Every row gives one point. Before rounding, the points of a table are all equally far from one centre. They may lie mostly on one side of it. Where is the centre, to within rounding?

Points (6 x 3):
[[-26  60   2]
 [ 24  17 -28]
 [ 15  12  31]
 [-23  59 -13]
 [ -1  -6 -24]
 [-17   8 -33]]
Centre: [-3 27 -1]

Points (9 x 6):
[[  9  16  -4 -22  21  -7]
 [-15  -2  39   4  -2  60]
 [ -3  36  30 -18  30  35]
 [  8 -23  19 -39  28  27]
 [ 30  10   3 -15  23   4]
 [ 16  32  34  -5  14  11]
 [  3  44  16   4  12  20]
 [-30   7  16  22  28  23]
 [  4  -2  25  13 -27  11]]
Centre: [ -5   2  12 -10   7  27]

Points (16 x 11):
[[  1  -1  -7  33 -40 -11  -3  -7 -25  12  24]
 [  7   6  30  17 -19  36  -9 -32 -23  36 -16]
 [  1  -5 -30 -23   1  31 -31 -30 -18  11  42]
 [ 51  -7   5   2 -21  -4 -20   9 -17   7  33]
 [ 13  30   5  12   9  37 -17 -10 -40   4  11]
 [-10 -23  -8  38   5  21   7 -26  -5  14  36]
 [ 13   7 -26   4 -30  32 -38 -22 -38  30  -5]
 [ 10 -16  18  -7  21  60 -16 -17 -26   4 -11]
 [  2   7   2  17 -16  -2  -1 -38 -45  -8  33]
 [ 45  -6  -6  23   3   1  16 -15 -10 -21  30]
 [ 28 -34 -23   5  -7 -24  13 -14 -12  -7  43]
 [ 11  17  21   4  -4  38  12 -12 -12  43  32]
 [  3  29   4  15   5  15 -15  20 -28  19  16]
 [ 18 -27 -30  20   8  37 -11  -1  15  -5  16]
 [ 21   5  45  25  -9  13  -1 -31 -21  15  10]
 [ 19  -9  18  23  -3  39 -10  -8 -23  29  38]]
Centre: [ 13 -12  -7  -9  -2   8   3 -16 -16  15   0]

Points (21 x 14):
[[ 18   5  20  28  18 -26 -12  20 -14  24 -24 -47  12 -27]
 [-27 -20 -17   5 -14  10  -4 -19 -49 -20   9 -37   4  -3]
 [-32  44 -13  32   5  -4  11   5 -25 -24 -35 -11  20 -12]
 [-11  15  -7  15  17  10   5 -13 -29  38 -33 -40  10   8]
 [ 29  14 -36  28  11 -18  21   8 -27  -6   1 -52  13 -39]
 [ -5   6 -38 -21  41 -11  16  -7 -35  -5   0 -36   9 -16]
 [ -5 -26 -25 -14  20  -4 -17  -1   6 -14 -25 -30  23 -19]
 [-46   2  14  52 -12  -9  44 -15 -29  19  -4  -8  -2 -26]
 [ -9  -2 -34  20  15 -20 -39 -17 -11   2 -26 -18   8 -44]
 [-12 -13 -18  15  24 -34  23   8  -9  30 -18  -2 -11 -49]
 [ -4  57 -12   4  -9 -29 -28 -33 -11   5   7 -28  60  -8]
 [-16   0 -27  53  10 -11  -8 -13 -12  25 -33 -24  19 -42]
 [-15  -1   3  55  16   7  -2  -4 -30   4  25 -49  13 -31]
 [ -6  18 -37   6  26  11  11   0   6  -9 -39 -19  19 -16]
 [-24 -17 -24  -9   1  16  18  13 -38  17 -10 -31  20 -55]
 [  1 -16 -37  29  17 -22  -2  -8 -31  -9 -26 -39  41 -21]
 [-11 -23 -15   7  10 -49 -36  -9 -16 -14  10 -38  23 -32]
 [-19   7  13   3  27 -25  25  20  14 -17  -4 -60  15 -13]
 [  1  -9 -35  24  21 -37  16 -24 -40  24  20   1  34  -4]
 [  0 -25  -8 -20  19 -27  18  12 -34   2  -2 -57  37 -40]
 [  3  12 -57 -16   7   4  17   0 -36  12  -3 -24   5 -24]]
Centre: [ -6  12   5   4  -8 -17  13 -19 -12   4   1 -18  22 -28]

Points (25 x 20):
[[ 37  14  19 -14  15 -23  -1  12  -7  21  28 -32  16  11  39  -5  21 -28
    0 -40]
 [ 16  27  29 -13  -1   6   3  20 -32  15  37 -35  11   0  30   2 -12 -35
   -5 -24]
 [ 12 -11  24 -17 -10 -17  -1  21 -20   2  18 -33  33   3  39  -7   2 -12
   -1 -16]
 [ 30  17  11  -2  11  11   3  37   0   5  29 -40   6 -13  29  -2  20 -24
  -11 -37]
 [ 33  -2  38   5   0  -1   9  23  -7   0  25 -30  19  37  26 -11  26 -25
  -21 -47]
 [ 37  22  -2  -5 -13   3  15  -2 -16  -5   2 -51   1   0  35   0  18 -16
  -22 -41]
 [  7   1  26  -3   2  -6  -1  19 -25  15  13 -46   3  12  44  -3  -2 -41
    2 -44]
 [ 13   6  20  -7  23 -15  16  15 -42  29  17 -15  18  28  36   7  10 -18
   -6 -19]
 [ 31  -9  20 -10  -6   6   3  11 -37   0   1 -19   3   6  34   0  23 -11
  -10 -53]
 [ 15  32  15 -12   6   5   0  14 -17  19  27 -48  15  10  47   3  -1 -28
    0 -14]
 [ 30  16  33  -4   5   0   7  11 -23   0  23 -35  14  -5  49   7  19 -20
   -5 -39]
 [ 34   7  35 -15  30  17   6  25 -10   1  19 -34  20   1  30   3  -2 -34
   -9 -29]
 [  6   0  37   2 -26   4   9   6 -13  27   5 -28  19  15  38  -6  17 -26
    6 -23]
 [ 20  -3  31 -18  13   3  -2  30 -26   9  27 -33   7 -12  30   2  10  -7
  -10 -31]
 [ 27  13  35  -6   9   8  -3  17 -12  18  19 -39  26  11  39  -8   9 -25
   12 -34]
 [ 13  26  -1   7   8  18  -2   9  -7  14  26 -20  15   6  60   9   2 -27
   -4 -38]
 [ 21  13   5   4  -4  -5   5  27 -29   2  15 -28  -3 -14  40  15  19 -12
  -15 -48]
 [ 14   6  14 -11   5  -3  12  14   0   5  26 -16  10  -9  28   7  31   0
  -13 -56]
 [ 28   9  41  -5  12  11  -1  18 -23  -3  -3 -34  18  10  40   0  16 -39
   -7 -36]
 [ 30  10  46  -8  -5   3   2  21 -10  10  20 -28  19  16  42  15  17 -16
  -18 -41]
 [ 38   0  25 -14 -23 -11  -5  -5 -22   2  11 -33  12   2  34 -11  -7 -26
   20 -30]
 [ 12   7  15  -7  11  -2   5  18 -12  27  17 -26  29   9  36   3  -9 -35
   -1 -52]
 [ 25  -6  23  -7  -2  -6 -11   4  -5  13  15 -31  15  -6  52  -5  -1 -16
   -7 -50]
 [ 10  11  15 -17  12  -9  -2  29  -2  18  22 -35  14 -18  17  -8  -4 -34
   -2 -42]
 [  2  22  24 -11  18  -7   6  12   0  12   2 -44  22  11  34  26  17 -35
    1 -22]]
Centre: [ 18   8  11   6   3  -4   2   4  -3  -2  12 -15  -4  18  13   1   0 -20
 -10 -17]
